Rows are points. Examples show where two turns around zero, p and q, send a point. Where does a point land after both, in the order given? Backwards means that the second turn is done in reverse. Each puzzle has new turns, and all numbers are rounded.

Turn p:
[0.38,0.07] -> [0.33,-0.19]
[-0.36,-0.35] -> [-0.50,-0.03]
[-0.02,0.28] -> [0.17,0.23]
Turn q:
[-0.09,0.31] -> [-0.28,-0.15]
[0.12,-0.65] -> [0.61,0.25]
[0.12,0.17] -> [-0.19,0.08]
[-0.15,0.17] -> [-0.13,-0.18]
Where do these land?
q, then p: [-0.16,0.34] -> [-0.38,0.02]
p, then q: [-0.27,-0.08] -> [-0.06,-0.28]
q, then p: [0.43,-0.26] -> [0.43,0.26]

Turn p:
[-0.54,-0.37] -> [-0.18,-0.63]
[0.21,0.27] -> [-0.01,0.34]
[0.17,-0.08] -> [0.18,0.05]
[0.16,0.18] -> [0.01,0.24]
Turn q:
[-0.23,0.51] -> [-0.54,0.13]
[-0.25,-0.33] -> [0.11,-0.40]
[0.53,-0.08] -> [0.39,0.37]
[-0.08,0.03] -> [-0.07,-0.05]
[0.03,-0.13] -> [0.12,-0.06]
Where do these land?
q, then p: [0.45,0.02] -> [-0.04,0.45]
p, then q: [0.03,0.15] -> [-0.15,0.02]
p, then q: [-0.48,-0.16] -> [0.18,-0.47]

Turn p:
[-0.01,-0.13,0.34] -> [0.23,0.20,0.19]
[-0.33,0.44,0.33] -> [-0.35,0.49,0.22]
[0.34,-0.15,-0.23] -> [0.19,-0.24,-0.31]
[0.00,-0.16,-0.44] -> [-0.08,-0.45,-0.10]
Turn q:
[0.22,0.21,-0.28] -> [0.23,0.19,0.29]
[-0.26,0.00,0.39] -> [-0.39,-0.01,-0.26]
[-0.45,-0.11,-0.27] -> [0.26,0.12,-0.45]
[0.49,-0.11,0.16] -> [-0.10,-0.31,0.42]
Where do these land?
q, then p: [0.23,-0.12,0.02] -> [0.23,0.04,0.12]
p, then q backwards: [-0.42,-0.05,-0.27] -> [0.33,-0.09,0.37]
p, then q: [0.11,0.17,0.27] -> [-0.02,0.29,0.17]
p, then q: [0.17,0.11,0.17] -> [0.07,0.20,0.16]
q, then p: [0.24,-0.21,0.50] -> [0.12,-0.15,0.56]
p, then q: [-0.32,0.10,-0.69] -> [0.14,-0.29,-0.70]

Turn p:
[0.02,0.54,0.34,-0.34] -> [-0.05,0.48,0.12,-0.52]
[-0.21,-0.05,-0.25,0.11] -> [-0.12,-0.26,-0.19,0.02]
[0.23,0.11,-0.44,0.21] -> [0.32,-0.13,-0.42,0.05]
[0.20,-0.15,-0.21,-0.30] -> [0.33,-0.22,0.17,-0.11]
[0.34,-0.29,0.41,0.10] -> [0.14,0.28,0.34,0.41]
[-0.56,-0.16,0.14,0.22] -> [-0.60,-0.15,-0.01,0.16]
Turn q:
[-0.16,0.58,-0.06,0.50] -> [0.23,0.49,0.31,-0.47]
[-0.10,-0.34,-0.14,-0.06] -> [-0.33,-0.19,-0.06,0.03]
[0.38,-0.18,-0.06,-0.08] -> [-0.11,0.10,-0.16,0.37]
[0.38,-0.18,0.14,-0.53] -> [0.14,-0.23,-0.40,0.50]
[-0.19,0.13,-0.16,-0.09] -> [0.00,-0.02,-0.13,-0.26]
[-0.43,0.29,0.03,0.49] -> [0.05,0.16,0.46,-0.52]
[0.12,-0.29,0.25,-0.23] -> [0.02,-0.31,-0.02,0.35]
Where do these land?
p, then q: [0.12,0.04,-0.22,-0.10] -> [-0.07,0.03,-0.16,0.21]
q, then p backwards: [-0.20,0.47,0.22,0.03] -> [0.36,0.14,-0.12,-0.38]
q, then p: [0.27,0.32,0.56,0.05] -> [0.38,0.50,-0.05,0.31]
q, then p: [-0.04,-0.33,-0.26,0.31] -> [-0.50,-0.02,0.01,-0.16]
p, then q: [-0.14,-0.51,-0.30,-0.29] -> [-0.28,-0.35,0.26,0.43]

Turn p:
[-0.33,0.20,-0.37,-0.12] -> [0.01,-0.36,0.06,-0.41]
[0.12,-0.41,0.59,0.18] -> [0.31,0.35,0.01,0.59]
[0.05,-0.17,-0.27,-0.19] -> [0.06,0.10,-0.20,-0.29]
[-0.05,0.25,-0.20,-0.35] -> [-0.15,-0.01,0.18,-0.42]
[0.20,0.12,0.25,0.49] -> [-0.23,-0.10,-0.06,0.54]
Turn q:
[-0.06,-0.39,-0.42,-0.36] -> [-0.39,0.37,0.18,0.37]
[-0.07,0.41,-0.37,-0.42] -> [0.04,0.31,-0.49,0.38]
[-0.04,0.06,0.50,0.21] -> [0.23,-0.14,0.06,-0.47]
[-0.22,0.37,0.03,0.30] -> [0.49,-0.17,-0.09,0.04]
[0.25,0.00,0.23,0.26] -> [-0.03,-0.35,0.02,-0.25]
[0.14,-0.45,0.04,0.00] -> [-0.34,-0.01,0.32,-0.09]
Where do these land?
p, then q: [-0.46,0.13,0.18,-0.12] -> [-0.25,-0.06,0.06,-0.45]
q, then p backwards: [-0.37,0.42,0.49,0.21] -> [-0.46,-0.50,-0.21,-0.30]
p, then q backwards: [0.14,-0.32,-0.02,0.51] -> [0.11,0.46,-0.39,-0.08]
q, then p: [0.26,-0.06,-0.41,0.07] -> [0.27,-0.30,-0.19,0.22]
p, then q backwards: [0.23,-0.16,-0.19,-0.22] -> [-0.01,0.08,0.22,-0.33]
p, then q: [0.20,-0.02,-0.05,-0.45] -> [0.13,0.24,-0.41,-0.05]

Turn p:
[0.07,0.06,-0.55,0.14,-0.37,-0.31] -> [0.05,0.31,-0.21,0.24,0.60,-0.08]
[-0.25,-0.01,-0.06,-0.27,-0.45,0.13] -> [0.00,-0.40,-0.23,-0.12,0.35,0.00]
[0.31,-0.53,0.21,-0.30,0.40,-0.16] -> [0.61,0.09,-0.07,-0.06,-0.55,-0.06]
[-0.47,0.26,0.40,0.34,-0.11,0.30] -> [-0.60,-0.47,0.24,0.14,-0.08,0.03]
[-0.12,0.33,-0.53,-0.07,0.40,0.43] -> [-0.02,0.19,0.60,-0.41,0.33,0.28]
[-0.03,0.02,0.04,-0.11,0.17,-0.29] -> [0.09,0.11,0.03,-0.05,-0.09,-0.31]
[0.09,0.05,0.18,0.36,0.39,-0.33] -> [-0.12,0.34,0.22,0.26,-0.37,-0.24]
[0.14,-0.28,-0.07,-0.14,-0.55,0.28] -> [0.16,-0.29,-0.44,0.06,0.23,0.38]
[0.26,0.11,0.36,0.04,0.12,-0.06] -> [-0.17,0.13,-0.13,-0.05,-0.40,-0.01]
Turn q:
[-0.22,0.54,0.50,-0.46,0.08,-0.35] -> [-0.54,0.64,-0.35,0.12,0.24,0.19]
[0.00,0.07,0.21,0.07,0.38,0.29] -> [-0.01,0.09,0.10,-0.20,0.37,-0.29]
[0.17,-0.17,0.15,-0.43,-0.19,-0.26] -> [-0.28,0.24,-0.08,-0.02,-0.47,0.02]
[-0.04,-0.21,-0.03,0.30,-0.23,0.03] -> [0.01,-0.35,0.18,0.18,-0.08,0.00]
[0.35,0.35,0.10,-0.24,-0.24,-0.21] -> [0.02,0.43,-0.24,0.34,-0.23,-0.04]
[-0.07,-0.10,-0.62,0.04,-0.18,0.43] -> [0.59,-0.16,0.36,-0.13,-0.09,0.29]
[-0.21,-0.47,-0.19,0.67,0.16,0.34] -> [0.19,-0.78,0.36,-0.16,0.25,-0.16]
[0.02,-0.01,-0.12,0.06,0.22,-0.26] -> [0.02,-0.13,-0.32,-0.12,0.01,-0.01]
Where do these land?
q, then p backwards: [-0.03,-0.10,-0.05,-0.39,0.00,0.28] -> [0.15,0.17,-0.11,-0.08,0.41,0.11]
p, then q: [-0.39,-0.27,-0.22,-0.29,0.19,-0.13] -> [-0.21,0.04,-0.28,-0.05,-0.29,-0.45]
p, then q backwards: [-0.07,-0.13,-0.01,0.37,-0.40,-0.05] -> [-0.10,0.27,0.18,0.32,-0.20,-0.25]
q, then p: [0.38,0.10,0.51,0.45,-0.45,-0.32] -> [-0.22,0.11,0.17,0.87,0.19,-0.22]
q, then p: [-0.11,0.72,-0.02,0.08,0.15,-0.18] -> [-0.08,0.48,0.53,-0.10,0.11,0.23]
p, then q backwards: [0.30,-0.45,-0.22,-0.04,-0.09,0.04] -> [0.06,0.38,-0.43,0.03,-0.11,-0.03]
p, then q: [-0.08,0.13,0.00,-0.19,0.59,0.35] -> [-0.41,0.49,0.28,0.09,-0.16,-0.10]
